Each row is a point. Each copy is the shape, with its points in the same order, stretched, turned, moved and blurred by noise. Is it also mirrored, or only turned?

Shape:
[[ 0.2  0.7 -4.0]
 [-2.1 -0.9  6.2]
 [-1.1 -1.4  0.1]
 [-4.3 -6.7 -6.0]
 [-1.4  0.9  0.6]
 [ 6.0  3.7  3.6]
 [-0.6 -6.1 -3.4]]
Copy 1, 7 rows:
[[ 0.2 -1.0  0.4]
 [-4.2  5.9 -2.2]
 [-3.2  0.9  0.1]
 [-4.1 -7.7  0.8]
 [-0.8  1.6 -1.2]
 [-0.3  8.7  4.3]
 [-5.0 -3.6  2.9]]
Copy 1 is: only turned
Copy 2, 7 rows:
[[-3.1  0.0  1.4]
 [ 7.0  1.3 -1.5]
 [ 1.4 -1.2  0.4]
 [-0.8 -8.9  6.0]
 [ 0.6  1.7 -0.1]
 [-1.1  4.8 -8.2]
 [-0.9 -7.1  1.0]]
Copy 2 is: only turned
Copy 3, 7 rows:
[[-2.2 -0.6 -2.6]
 [ 5.7  0.8  5.2]
 [ 1.4 -0.7  1.0]
 [-3.4 -9.5 -1.5]
 [ 1.3  0.4  2.0]
 [ 6.3  7.3 -2.0]
 [-0.2 -5.8 -4.0]]
Copy 3 is: only turned

Shape, 10 rows:
[[ 5.8 -8.3  1.7 -0.6]
 [-3.3  4.0  0.5  3.7]
 [ 6.1 -1.9 -3.3  4.4]
 [ 3.4 -2.1  0.4  1.7]
 [ 1.1  3.7  5.6 -5.0]
 [ 4.3  1.1  3.8  5.6]
 [-4.0  2.8 -1.9 -1.9]
 [ 1.9  2.9 -2.2 -3.6]
 [-0.8  3.2 -0.9  5.2]
 [ 1.7  6.6  1.9 -0.1]]
Copy 1 (10 x 4):
[[ 2.6 -2.2 -6.8  4.0]
 [ 0.5  0.4  9.1 -2.4]
 [ 0.2  0.6  1.8  7.0]
 [ 1.3  0.1  0.5  2.5]
 [ 0.0  5.9 -0.1 -6.2]
 [ 6.7  3.8  5.7  1.4]
 [-5.4 -0.9  3.9 -3.3]
 [-5.7  3.2  0.3 -0.7]
 [ 1.0  0.5  8.9  0.6]
 [-0.4  6.4  6.0 -2.9]]
Copy 1 is: only turned
Copy 2:
[[ 7.7 -4.9 -0.8  4.8]
 [-3.9 -0.1  0.5 -6.5]
 [ 4.2  1.0 -6.1 -2.0]
 [ 3.3 -1.0 -1.4 -1.0]
 [ 0.0  3.3  6.9 -2.8]
 [ 3.7  0.8 -0.3 -8.0]
 [-4.8 -0.4  1.0 -0.5]
 [-1.3  4.7  0.1 -0.3]
 [-2.1  0.3 -1.9 -6.7]
 [-1.4  6.3  1.9 -7.2]]
Copy 2 is: mirrored

Shape, 7 rows:
[[ 3.1 -1.6  1.2 -3.0]
 [-0.2 -1.1 -1.2 -2.1]
 [-2.1 -0.5  1.4  0.8]
 [-2.7 13.9  1.1 -1.5]
 [ 1.4  3.6  1.5  3.5]
 [-0.4  1.6  4.1  0.4]
 [ 1.0 -1.5  1.7 -4.0]]
Copy 1 (7 x 4):
[[  4.6   1.7  -4.4   2.8]
 [  0.4  -0.7  -2.8   0.4]
 [  2.5   0.4   2.2  -0.7]
 [  1.8   4.9  -5.3 -18.4]
 [  1.0   8.0   1.2  -3.3]
 [  5.4   2.2   1.2  -2.7]
 [  5.3  -1.1  -4.1   1.0]]
Copy 1 is: only turned
Copy 2 (7 x 4):
[[ -0.2  -4.1  -3.6   3.1]
 [  2.2  -3.2  -0.7   1.4]
 [ -0.5  -0.6   1.8   1.2]
 [ -2.8   6.9  -0.6 -10.3]
 [ -1.4   3.0  -0.4   1.6]
 [ -3.2   0.6   0.5   0.4]
 [ -0.4  -3.8  -1.9   1.0]]
Copy 2 is: mirrored
Copy 3:
[[  2.4  -3.3   1.0   0.9]
 [ -0.7  -3.0   0.8   0.1]
 [ -2.6  -1.2  -1.7   0.5]
 [-10.3   8.3   9.5   5.8]
 [ -1.2   6.9   1.1   1.0]
 [ -2.5   1.7  -0.7   3.8]
 [  0.1  -4.7   1.3   1.8]]
Copy 3 is: only turned
Copy 4:
[[-0.8 -2.8  6.4 -0.3]
 [ 0.5 -0.8  3.4 -1.9]
 [-0.7 -1.1 -1.7 -0.6]
 [ 5.9  9.7 -0.4 10.5]
 [ 3.5 -0.2 -1.9  5.4]
 [-1.4 -0.7 -0.6  2.6]
 [-2.2 -1.9  5.7 -1.3]]
Copy 4 is: only turned

Shape (9 x 6):
[[-1.4  3.8 -4.9  3.0 -3.4  1.2]
 [-8.3  6.2 -1.1  1.7 -3.1  3.9]
 [-3.2 -3.8 -1.1 -2.4  5.7 -0.4]
 [ 0.4  5.8 -5.3 -1.3  0.4  3.1]
 [-4.7 -5.2  2.3 -6.2  0.4  1.7]
 [ 1.7  2.1 -1.5 -1.2  0.9  2.1]
 [ 6.1  0.2 -0.3  0.3  5.3 -3.3]
 [-2.8  3.6 -1.4  2.0 -1.1  6.9]
 [-0.4 -1.2  1.9 -4.5  4.4 -2.2]]
Copy 1, 9 rows:
[[ 2.0  5.7  1.2  3.8 -4.0  1.1]
 [ 3.6 -0.4  0.4  8.9 -0.2  2.4]
 [-5.2 -5.5  2.8 -0.6  3.7  1.2]
 [ 2.3  6.5 -1.5  4.0  2.0  1.4]
 [-6.1 -7.3 -4.1  0.4  3.1  3.9]
 [ 1.0  2.2 -3.2 -0.1  1.7  2.7]
 [ 0.5  1.0  1.0 -5.8  1.3 -2.1]
 [ 1.7  2.7 -0.2  3.6  0.8  7.1]
 [-1.6 -6.2 -1.7 -2.1  3.7 -1.9]]
Copy 1 is: mirrored
Copy 2 (9 x 6):
[[ -0.5   1.2   6.4   1.0  -6.2  -2.7]
 [ -5.9   4.6   8.2  -3.3  -9.1   0.6]
 [ -6.4  -3.1  -5.8  -1.0  -0.2   2.1]
 [ -3.1   5.2   3.6   4.0  -7.5  -3.0]
 [ -8.6  -0.4  -4.3  -6.9   3.9  -1.3]
 [ -1.5   4.0  -0.4   1.2  -3.6  -2.1]
 [  3.1   1.3  -4.6   4.2  -0.2   1.3]
 [ -3.3   4.5   1.7  -2.1 -10.2  -2.5]
 [ -4.3   1.7  -3.9  -0.5   2.7   2.1]]
Copy 2 is: only turned
Copy 3:
[[ 5.3  2.8  1.4  1.9 -7.1 -1.2]
 [ 8.9  6.4 -0.3 -3.9 -4.3 -5.1]
 [-7.1  2.9  2.3 -3.1  0.7 -2.0]
 [ 2.3  1.1 -1.6 -2.5 -9.6 -3.3]
 [-4.4 -2.9  2.2 -6.0  3.5 -2.9]
 [-0.7 -0.9 -2.4 -0.6 -5.7 -2.3]
 [-6.8 -1.0 -3.8  4.0 -5.0  3.2]
 [ 5.6  2.9 -3.8 -1.6 -4.4 -6.9]
 [-6.3 -1.1 -1.5 -3.1 -1.2  0.3]]
Copy 3 is: mirrored
